Each row of a before or after table is a point. The points were changed in one or more steps. Then noise was added and the rows were shuffled. The steps act on columns, c1 being the first. Name the steps. A step turns or swaps two columns, mirrors them in a line or flattens them onto one, adds a multiple of one to another, or multiplies or shifts one. Angles are multiples of 10 degrees, from the lower column toward the higher: turns from -170 to 170, lines from 10 to 170 but not 90. Use the fewest steps. Two steps may share a column if one is a turn and the other turns, adds or multiplies; they go together, in the order done. Otherwise the lowest column goes first.

Before (12 x 2)
[[-19  42]
 [  2  45]
 [ 43 -10]
 [ 49 -22]
 [ 42  -8]
 [ 47 -12]
 [ 10  12]
 [ 38 -10]
 [ -2  43]
 [ 20  27]
 [-17  12]
 [ 20  -2]]
After (12 x 2)
[[ 17 -44]
 [ 42  40]
 [ 32 -19]
 [ 36  26]
 [ 18   6]
 [ 11  -7]
 [ 34  24]
 [  9 -40]
 [-13 -15]
 [ 34  22]
 [ -4 -46]
 [ 40  29]]
Steps: mirror c1 and c2 in the line at 10 degrees

Before (10 x 6)
[[  1   7  26  13  11  13]
 [ 20 -17  16  34  -8  -9]
 [-17 -22  -5  17  24  -2]
 [-35  -4   5   3  18   1]
 [  9 -13  13 -12  19  35]
 [-20  60  18 -10  23 -10]
 [ -9   0  -1  -6 -26 -10]
 [ 28 -22  24 -15 -52  -8]
 [ -9 -21  10  -9  25  -6]
 [-34 -20  25  -1  12   7]]
After (10 x 6)
[[-20 -17  12 -26  11  33]
 [-12 -12  17   0  20   8]
 [ -2   4  14 -19  17   2]
 [ 18 -12   1   8   4   8]
 [ 10 -10  12 -13  16 -43]
 [ 26 -11 -16  44 -19 -39]
 [-36  -7  11 -34  17  45]
 [-16  41  20  -7  23  23]
 [-11   0 -10   5 -14  11]
 [-36 -17  16 -36  24  36]]
Steps: add -1.5 times c1 to c4; turn c4 and c6 by 130 degrees; multiply c2 by 0.7; flatten c3 and c5 onto the line at 50 degrees

Before (9 x 11)
[[  5  -8   4  -6   7   5   1  -2   5  -6  -7]
 [  0   4   2  -4  -2 -29   4  -6   0  -6  -4]
 [-23   1  10  -4  -4  -3   7  -2   3  -3  13]
 [  7   2  20   0  -3  -2   4  -6   1  -8  -8]
 [  2   7  18  -7  -6   4   5  -3   2   8 -10]
 [ -6   0  12  37  -1   0  -7   4   2  -7   5]
 [  2   0   3  -4 -11   4   4   2   1  -7  -7]
 [ -3   5   5   1  -7   7  -2   1  17  -6   0]
 [  1   7   4   5  -8   5  -6  -8   0  -6 -10]]
After (9 x 11)
[[ -5   8   4 -10   7   1  -2   3   5  -6  -7]
 [ 23  -3  11  -7  -4 -10   5  -2   6  -3  13]
 [  1   3   4   8  -8 -12  -5   8  -3  -6 -10]
 [ -6  -3  20   0  -3 -21   3   7   3  -8  -8]
 [ -2   4   3  -6 -11  -4   3  -1   3  -7  -7]
 [  3   5   5   1  -7 -12 -10  -1  14  -6   0]
 [  1 -29   2  -6  -2   5   3   6   2  -7  -4]
 [ -1   2  18 -11  -6 -26   3   3   4   8 -10]
 [  5   1  12  59  -1 -12  -6  -5  -2  -7   5]]
Steps: turn c1 and c8 by 170 degrees; turn c2 and c6 by -110 degrees; add -1 times c3 to c6; multiply c4 by 1.6; turn c7 and c9 by 30 degrees

Before (11 x 18)
[[-13  38 -20 -16 -55  17  36  19 -14   6   5   4  16  -4  35  16   1 -25]
 [ 32  46 -10 -15 -40 -16  43  27  23 -11  -1 -14  -6 -45  28 -11  -8  21]
 [ 15 -11   6  -6   1 -19   2  38 -33  20 -32 -18 -26 -15 -34   1  -4  44]
 [-21 -35  33 -15 -37  20  19 -24 -19  18   2   7  -5   5  43   1  -4   2]
 [ 14 -20  54  56  -7 -15   8 -11  20   8   8 -48  15 -36 -23  14   9  -6]
 [-22  -6 -12  23 -10 -15  39 -19 -22  -2 -18 -27 -38  10  -8  -9  37 -23]
 [ 14 -18  24 -23 -51   0  32 -13  14  -5  -7  15   8  20   0 -15  25  38]
 [ 24  34  50  -2  16  42 -37   7  -2 -15  -7 -14 -23 -40 -30  29  43  15]
 [ 29 -11 -18   1 -26   7  25 -37 -24   4 -38 -48 -13  25  18  10  -9 -15]
 [ 43  34  34  32  15  26  -8 -12  34 -12 -58  14 -31  26  43  55  39 -10]
 [-24 -24  20  -8  23 -11  -6  20  42  30   6 -12  22 -49 -30  14  -5  25]]
After (11 x 18)
[[-12  40 -24 -12  28 -25  36  19   3   5  -5  12  18  -8 -46   1 -12 -37]
 [ 26  29  51  -3   2 -50 -31   7  15 -18 -48  -7 -23 -43  34   7  -4 -15]
 [-20 -31  34 -17  12 -16  15 -24   5  17  10  18  -7   5 -43  13  12 -11]
 [ 15 -13  54  54  17   4   9 -13  31  -2  -2 -42  17 -36 -23 -20  20   3]
 [ 18 -25   7  -6  14  13   5  36  32  20  -4  22 -27 -16  32 -15 -23  59]
 [ 33  39  -9 -11  23  20  46  27   4  -7   0 -26  -5 -46 -33  -1 -22  32]
 [ 45   2  36  32 -31 -56  -7 -15 -29 -11 -61 -22 -28  25 -55 -26 -51 -30]
 [ 29 -30 -16   2  16 -11  27 -37  53   7  -4  -2 -19  27 -28  -4 -25 -19]
 [-25 -20  15  -8  -5  -5  -6  21  -9  30   9 -46  19 -48  42 -15  19  34]
 [ 15 -20  21 -24  45  10  32 -14 -21  -7 -18  -8   6  20 -10  13  15  36]
 [-22 -14 -14  28   8  17  33 -19  32  -4 -38   8 -35  13 -14  -1  -7 -11]]
Steps: turn c2 and c11 by -30 degrees; turn c11 and c17 by 70 degrees; turn c5 and c15 by 150 degrees; add -0.7 times c4 to c15; add -0.7 times c6 to c18; turn c6 and c16 by 140 degrees; mirror c9 and c12 in the line at 120 degrees
